Every row gives one point. The points of each table are mixes of a few directions, plus a little noise. Count the directions of each table, and those that both share. Where both have some left over, give the other angles between the two spaces (their principal angles), to ten degrees, smallest first.

First, 7 rows:
[[-0.14  0.52  0.51]
 [ 0.03 -0.11 -0.10]
 [ 0.11 -0.36 -0.35]
 [ 0.18 -0.72 -0.68]
 [-0.14  0.52  0.50]
 [-0.02  0.13  0.10]
 [ 0.00  0.00  0.01]]
Second:
[[ 0.55  0.40  0.46]
 [-0.12 -0.25  0.40]
 [-0.27 -0.10 -0.45]
 [-0.16 -0.03 -0.41]]
Directions: first 1, second 2, shared 0; angles 50

First, 7 rows:
[[-0.01  0.01 -0.01 -0.01]
 [ 0.26  0.50  0.04  0.01]
 [ 0.30  0.16  0.40  0.21]
 [-0.17 -0.41  0.03 -0.01]
 [ 0.10  0.22  0.03  0.06]
 [-0.60 -0.85 -0.43 -0.77]
 [ 0.10  0.37 -0.02  0.52]]
Second (6 x 4):
[[-0.25  0.17 -0.41  0.54]
 [-0.11 -0.23  0.03  0.33]
 [ 0.19 -0.18  0.43 -0.09]
 [-0.41 -0.43 -0.36 -0.21]
 [ 0.51  0.64  0.37  0.13]
 [ 0.03  0.03 -0.06 -0.68]]
Directions: first 3, second 3, shared 3

First (7 x 8):
[[-0.46  0.76  0.31  0.03 -0.56  0.00  0.04  0.33]
 [ 0.17  0.60 -0.02  0.61 -0.02  1.06 -0.70 -0.56]
 [ 0.16 -0.07  0.13 -0.03  0.17 -0.15  0.21  0.46]
 [-0.22 -0.59  0.03 -0.21  0.40 -0.39  0.03 -0.04]
 [ 0.38  0.19  0.03  0.14 -0.04 -0.26 -0.09 -0.25]
 [ 0.13 -0.51 -0.19 -0.27  0.16 -0.34  0.26  0.02]
 [-0.16 -0.36 -0.27 -0.29 -0.09  0.08  0.25  0.05]]
Second (8 x 8):
[[-0.44 -0.20 -0.28 -0.42 -0.45 -0.27  0.22 -0.28]
 [ 0.37  0.17  0.23  0.36  0.39  0.23 -0.18  0.24]
 [ 0.88  0.39  0.56  0.86  0.91  0.55 -0.44  0.57]
 [-0.34 -0.15 -0.22 -0.34 -0.36 -0.22  0.17 -0.22]
 [-0.04 -0.01 -0.02 -0.04 -0.04 -0.02  0.02 -0.02]
 [ 0.29  0.13  0.18  0.28  0.30  0.17 -0.14  0.18]
 [-0.28 -0.13 -0.18 -0.28 -0.29 -0.18  0.14 -0.18]
 [-0.44 -0.19 -0.27 -0.43 -0.45 -0.27  0.22 -0.28]]
Directions: first 5, second 1, shared 1

First, 7 rows:
[[-0.38 -0.31 -0.47  0.39 -0.01 -0.60 -0.60 -0.32 -0.42]
 [-0.30 -0.20  0.04  0.01  0.02 -0.37 -0.44  0.28  0.07]
 [ 0.48  0.39  0.30 -0.41  0.03  0.92  0.70  0.11  0.34]
 [-0.02  0.00  0.18 -0.10  0.00 -0.02 -0.01  0.22  0.15]
 [-0.30 -0.18 -0.40  0.08  0.05 -0.02 -0.52 -0.11 -0.16]
 [ 0.59  0.40  0.39 -0.21 -0.04  0.57  0.92 -0.05  0.20]
 [-0.06 -0.10 -0.04  0.25 -0.05 -0.46 -0.06 -0.14 -0.19]]
Second, 9 rows:
[[ 0.29  0.13 -0.19 -0.14 -0.46  0.02  0.76 -0.09  0.06]
 [ 0.21  0.23  0.20  0.51 -0.41 -0.33  0.65  0.06  1.20]
 [-0.03  0.33  0.03 -0.02  0.17  0.24  0.36  0.02  1.02]
 [-0.11 -0.20  0.08  0.08  0.13 -0.12 -0.48  0.03 -0.45]
 [-0.26 -0.29  0.12  0.03  0.39 -0.06 -0.89  0.06 -0.68]
 [ 0.16 -0.08 -0.02  0.11 -0.34 -0.22  0.20 -0.02 -0.22]
 [ 0.00  0.21 -0.08 -0.17  0.11  0.26  0.28 -0.03  0.44]
 [-0.11 -0.15 -0.06 -0.18  0.18  0.09 -0.38 -0.02 -0.61]
 [-0.13 -0.19 -0.07 -0.22  0.24  0.12 -0.48 -0.02 -0.75]]
Directions: first 3, second 3, shared 0; angles 30, 40, 60

First (9 x 11):
[[-1.54  0.22  0.20  0.58  0.65  0.79  0.18  0.67 -0.10 -0.25 -0.73]
 [-0.11  0.01  0.01  0.04  0.05  0.06  0.01  0.05 -0.01 -0.02 -0.05]
 [-0.06  0.01  0.01  0.02  0.03  0.04  0.01  0.03 -0.01 -0.01 -0.03]
 [-0.13  0.02  0.02  0.05  0.05  0.07  0.01  0.06 -0.01 -0.03 -0.06]
 [ 0.81 -0.12 -0.10 -0.30 -0.34 -0.42 -0.09 -0.36  0.05  0.13  0.39]
 [ 1.13 -0.16 -0.15 -0.42 -0.46 -0.58 -0.13 -0.49  0.07  0.18  0.53]
 [-0.32  0.05  0.04  0.12  0.14  0.17  0.04  0.14 -0.02 -0.05 -0.15]
 [ 0.83 -0.12 -0.10 -0.30 -0.34 -0.43 -0.09 -0.36  0.06  0.13  0.38]
 [-0.59  0.08  0.07  0.22  0.25  0.31  0.07  0.26 -0.04 -0.09 -0.27]]
Second (10 x 11):
[[-0.94 -0.18  0.03  0.25  0.45  0.21 -0.02  0.35  0.27 -0.36  0.00]
 [-0.14 -0.39 -0.10 -0.08  0.16 -0.26 -0.13 -0.01  0.42 -0.30  0.50]
 [ 0.19 -0.26 -0.09 -0.14 -0.03 -0.30 -0.11 -0.13  0.27 -0.13  0.42]
 [ 0.69  0.05 -0.04 -0.21 -0.31 -0.23 -0.02 -0.27 -0.11  0.21  0.11]
 [ 0.07  0.19  0.05  0.03 -0.09  0.13  0.07  0.02 -0.20  0.14 -0.25]
 [-0.53 -0.35 -0.06  0.06  0.32 -0.08 -0.09  0.14  0.41 -0.37  0.34]
 [ 0.61  1.03  0.24  0.12 -0.52  0.61  0.33 -0.06 -1.13  0.86 -1.29]
 [-0.63  0.21  0.11  0.27  0.23  0.43  0.11  0.29 -0.16 -0.02 -0.46]
 [ 0.28 -0.08 -0.05 -0.12 -0.10 -0.19 -0.04 -0.13  0.05  0.02  0.19]
 [ 0.37 -0.23 -0.10 -0.19 -0.11 -0.33 -0.11 -0.18  0.19 -0.05  0.41]]
Directions: first 1, second 2, shared 1

First (9 x 14):
[[-0.18 -0.13 -0.01  0.00 -0.12  0.09 -0.11  0.23 -0.03 -0.10  0.30 -0.08
  -0.15 -0.23]
 [-0.06 -0.08  0.10  0.18 -0.32 -0.01 -0.05  0.28  0.22 -0.02  0.42 -0.02
  -0.22 -0.22]
 [-0.53 -0.35  0.08 -0.16 -0.17 -0.05  0.08  0.33 -0.13  0.12  0.29 -0.21
  -0.42  0.04]
 [-0.73  0.10 -0.21 -0.04 -0.08  0.36 -0.12  0.51  0.29 -0.10  0.16  0.46
  -0.07  0.28]
 [ 0.94  0.19  0.37  0.65 -0.42 -0.56  0.38 -0.35  0.71  0.42 -0.14  0.10
   0.06  0.21]
 [ 0.12  0.26 -0.27 -0.05  0.25  0.32 -0.31 -0.09 -0.11 -0.37 -0.04  0.14
   0.37 -0.34]
 [ 0.19 -0.06  0.22  0.26 -0.30 -0.28  0.26  0.04  0.37  0.32  0.04  0.06
  -0.16  0.26]
 [-0.46 -0.35  0.04 -0.42  0.20 -0.04  0.17  0.03 -0.52  0.15 -0.17 -0.32
  -0.25  0.28]
 [ 0.73  0.42 -0.35 -0.42  0.99  0.25 -0.28 -0.94 -0.83 -0.42 -0.92 -0.16
   0.87 -0.30]]
Second:
[[-0.22 -0.43 -0.05 -0.52  0.19 -0.64  0.13 -0.42 -0.82  0.59 -0.24 -1.04
  -0.46  0.62]
 [ 0.03 -0.12 -0.21  0.05 -0.01  0.00 -0.25  0.09 -0.17  0.03  0.33 -0.30
   0.00  0.03]
 [-0.35  0.71  0.20  0.49  0.16 -0.22 -0.32 -0.72  0.88  0.04 -0.17 -0.57
  -0.02  0.09]
 [ 0.02 -0.46 -0.18 -0.17  0.16 -0.05 -0.03  0.14 -0.62  0.25  0.16 -0.46
  -0.04  0.40]
 [ 0.15  0.29 -0.23 -0.28 -0.31  0.06  0.01  0.14  0.12 -0.24 -0.15  0.80
   0.03 -0.40]
 [ 0.03 -0.52  0.46  0.31  0.30  0.32  0.36  0.28 -0.12  0.02  0.10 -0.14
   0.16  0.22]
 [ 0.25 -0.08  0.15  0.00 -0.40  0.09  0.09  0.31  0.11 -0.30  0.27  0.47
  -0.10 -0.78]
 [ 0.10  0.51 -0.35 -0.02 -0.10  0.41 -0.09  0.25  0.41 -0.34 -0.20  1.14
   0.42 -0.13]
 [-0.03  0.07  0.17  0.11  0.01  0.06  0.08 -0.05  0.20 -0.06 -0.08  0.10
   0.03 -0.06]]
Directions: first 4, second 5, shared 2; angles 60, 80

First:
[[-0.14 -0.06 -0.07  0.27  0.05  0.04 -0.10  0.36 -0.18 -0.12 -0.16  0.28
   0.16  0.34 -0.12  0.13  0.29 -0.10]
 [-0.01  0.06 -0.13  0.04  0.10 -0.15 -0.04  0.01  0.11 -0.06 -0.03  0.19
  -0.03  0.03  0.00 -0.23  0.02  0.04]
 [ 0.07 -0.14 -0.54  0.14 -0.26 -0.07 -0.29 -0.09 -0.06 -0.15 -0.19  0.12
   0.18  0.32 -0.27  0.03  0.31  0.26]
 [ 0.24  0.40 -0.73  0.30 -0.02  0.10  0.14 -0.55  0.29  0.11  0.01 -0.13
  -0.58 -0.12 -0.11 -0.79 -0.47  0.50]
 [-0.05 -0.49  0.38 -0.52 -0.16 -0.37 -0.23  0.09  0.07  0.05  0.05  0.13
   0.53 -0.29  0.16  0.65  0.43  0.08]
 [ 0.18 -0.31 -0.09 -0.02  0.08 -0.22 -0.09  0.90 -0.18 -0.14 -0.07  0.35
   0.32 -0.17  0.13  0.35  0.39  0.31]
 [-0.05  0.22  0.98 -0.31 -0.21  0.86  0.59 -0.70 -0.23  0.45  0.37 -1.27
  -0.39 -0.34  0.14  0.37 -0.85 -0.60]
 [ 0.16 -0.12 -0.21 -0.46  0.12 -0.70 -0.47  0.45 -0.06 -0.72 -0.08  0.41
   0.51  0.30 -0.05 -0.25  0.43 -0.21]
 [-0.54  0.07  0.12  0.68  0.27  0.10  0.15 -0.06  0.34  0.50 -0.12  0.65
  -0.26  0.10  0.05 -0.01  0.12  0.03]
 [ 0.11  0.35  0.27 -0.13  0.02  0.39  0.35 -0.40 -0.09  0.07  0.22 -0.69
  -0.41 -0.14  0.05 -0.30 -0.68 -0.32]]
Second:
[[ 0.55 -0.14 -0.90 -0.91 -0.67 -0.61 -0.69 -1.10  0.23 -0.54  0.02 -0.48
   0.35  0.03 -0.36 -0.42  0.08  0.40]
 [-0.27  0.14  0.27  0.94  0.59  0.43  0.42  1.40 -0.44  0.06 -0.18  0.58
  -0.18  0.31  0.13  0.16  0.13 -0.24]
 [-0.15  0.03  0.26  0.18  0.14  0.15  0.18  0.18 -0.02  0.17  0.02  0.08
  -0.09 -0.05  0.10  0.12 -0.04 -0.10]
 [ 0.43 -0.11 -0.70 -0.72 -0.53 -0.48 -0.55 -0.89  0.19 -0.42  0.02 -0.39
   0.27  0.01 -0.28 -0.32  0.06  0.32]
 [-0.24  0.06  0.39  0.40  0.29  0.27  0.30  0.49 -0.10  0.24 -0.01  0.21
  -0.15 -0.01  0.16  0.18 -0.03 -0.18]
 [-0.15 -0.02  0.39 -0.12 -0.01  0.07  0.14 -0.35  0.19  0.31  0.13 -0.13
  -0.09 -0.26  0.14  0.15 -0.15 -0.08]
 [-0.15  0.00  0.34 -0.02  0.04  0.10  0.15 -0.17  0.12  0.26  0.09 -0.06
  -0.09 -0.18  0.12  0.14 -0.11 -0.08]
 [-0.02  0.04 -0.06  0.26  0.14  0.08  0.06  0.44 -0.16 -0.08 -0.08  0.18
  -0.01  0.15 -0.01 -0.01  0.08 -0.03]]
Directions: first 6, second 2, shared 2
